Each row is a point. Each table stands for the endless flat space through its points: a line for two points, a plane for three, and so on. The two share one point or none. Which?

First:
[[ 0.47  0.37  0.07]
 [ 0.27  0.29 -0.13]]
Second:
[[ 0.34  0.56 -0.13]
 [ 0.32  0.47 -0.14]]
They share: no point

First, 3 rows:
[[-0.62 -0.02  0.43 -0.40]
 [-0.35  0.03  0.25 -0.41]
 [-0.11 -0.08  0.16 -0.31]]
Second (2 x 4):
[[-0.12  0.05  0.10 -0.30]
 [-0.09  0.05  0.01 -0.29]]
They share: no point

First, 3 rows:
[[ 0.15  0.15 -0.34 -0.28  0.04  0.26]
 [ 0.08 -0.04 -0.31 -0.31 -0.12  0.14]
 [ 0.10 -0.15 -0.24 -0.13 -0.26  0.16]]
Second, 3 rows:
[[ 0.13  0.02 -0.13 -0.46 -0.06  0.27]
 [ 0.03  0.19  0.09 -0.72 -0.16  0.40]
 [ 0.18 -0.24 -0.45  0.02 -0.29  0.17]]
They share: no point

First (3 x 8):
[[-0.03 -0.17 -0.07 -0.37 -0.23 -0.47 -0.31 -0.02]
 [-0.15  0.21 -0.25 -0.27  0.19 -0.27 -0.25 -0.04]
 [-0.12 -0.15 -0.19 -0.27 -0.17 -0.42 -0.28 -0.13]]
Second, 3 rows:
[[ 0.04 -0.11 -0.10 -0.57 -0.13 -0.49 -0.19  0.04]
 [-0.32  0.17 -0.10 -0.33  0.23 -0.21 -0.35 -0.04]
 [ 0.40  0.05 -0.14 -0.25 -0.29 -0.57 -0.27  0.20]]
They share: [-0.05  0.07 -0.11 -0.37  0.01 -0.37 -0.29  0.04]

First:
[[-0.12  0.22 -0.24  0.21 -0.03  0.10 -0.45 -0.19  0.02 -0.36 -0.44]
 [-0.50  0.44  0.00  0.01  0.11  0.02 -0.71 -0.11  0.08 -0.52 -0.72]
 [ 0.27 -0.05 -0.44  0.51 -0.24  0.32 -0.18 -0.31 -0.19 -0.26 -0.18]]
Second, 3 rows:
[[-0.12  0.34 -0.14  0.16  0.09  0.33 -0.38 -0.26 -0.19 -0.32 -0.30]
 [-0.24 -0.04 -0.34  0.20 -0.43  0.31 -0.38 -0.20 -0.15 -0.22 -0.44]
 [-0.02  0.17 -0.32  0.34 -0.05  0.18 -0.42 -0.37 -0.09 -0.37 -0.27]]
They share: no point

First, 4 rows:
[[-0.71  0.07 -0.64  0.45 -0.33  0.15  0.17  0.29  0.41  0.55 -0.27  0.09]
 [-0.10 -0.14 -0.40  0.42  0.05 -0.13  0.01  0.13  0.58  0.18 -0.02  0.12]
 [-0.82  0.07 -0.29  0.27 -0.39  0.04 -0.19  0.29  0.18  0.55  0.05  0.06]
 [-0.44 -0.06 -0.38  0.38 -0.15  0.01  0.01  0.21  0.40  0.34 -0.02  0.10]]
Second:
[[-0.21 -0.26 -0.05  0.38  0.10  0.00  0.01  0.15  0.27  0.13  0.25  0.15]
 [ 0.11 -0.22 -0.29  0.14 -0.10  0.04 -0.23 -0.01  0.51  0.17 -0.11 -0.05]]
They share: no point

First:
[[ 0.32  0.11  0.26  0.41  0.20 -0.19 -0.34  0.36  0.52  0.28 -0.05 -0.01
  -0.03  0.13]
 [ 0.31  0.12  0.25  0.36  0.13 -0.25 -0.30  0.35  0.45  0.25 -0.13  0.04
  -0.13  0.13]]
Second (2 x 14):
[[ 0.38  0.16  0.15  0.33  0.07 -0.29 -0.18  0.40  0.33  0.17 -0.17  0.11
  -0.18  0.15]
 [ 0.22  0.10  0.33  0.29  0.05 -0.33 -0.34  0.28  0.43  0.27 -0.25  0.07
  -0.28  0.11]]
They share: [ 0.30  0.13  0.24  0.31  0.06 -0.31 -0.26  0.34  0.38  0.22 -0.21  0.09
 -0.23  0.13]

First (2 x 18):
[[-0.09 -0.47  0.25  0.24 -0.37  0.06  0.43 -0.16  0.32 -0.10  0.21 -0.18
  -0.04  0.22  0.27 -0.25 -0.27 -0.26]
 [-0.18 -0.17  0.07  0.27 -0.40  0.12  0.28 -0.19  0.35 -0.31  0.12 -0.33
   0.14  0.40  0.45 -0.52 -0.27  0.04]]
Second (5 x 18):
[[-0.48 -0.23  0.36  0.38 -0.22  0.20  0.11  0.18  0.25 -0.16  0.21 -0.10
  -0.20  0.42  0.34 -0.19  0.01  0.21]
 [-0.06 -0.31  0.47  0.17 -0.40  0.12  0.34 -0.19  0.35 -0.28  0.45 -0.25
  -0.09  0.14  0.47 -0.21 -0.35  0.03]
 [-0.85 -0.31  0.23  0.64 -0.07  0.34 -0.11  0.54  0.15  0.08 -0.30  0.17
  -0.12  0.59  0.10 -0.33  0.22  0.29]
 [-0.31 -0.48  0.52  0.38 -0.43  0.56  0.19 -0.21 -0.13 -0.17 -0.16  0.47
  -0.09 -0.26  0.40 -0.84 -0.45  0.00]
 [-0.52 -0.36  0.31  0.48 -0.25  0.32  0.08  0.19  0.15 -0.06 -0.11  0.11
  -0.08  0.31  0.24 -0.43 -0.07  0.13]]
They share: no point
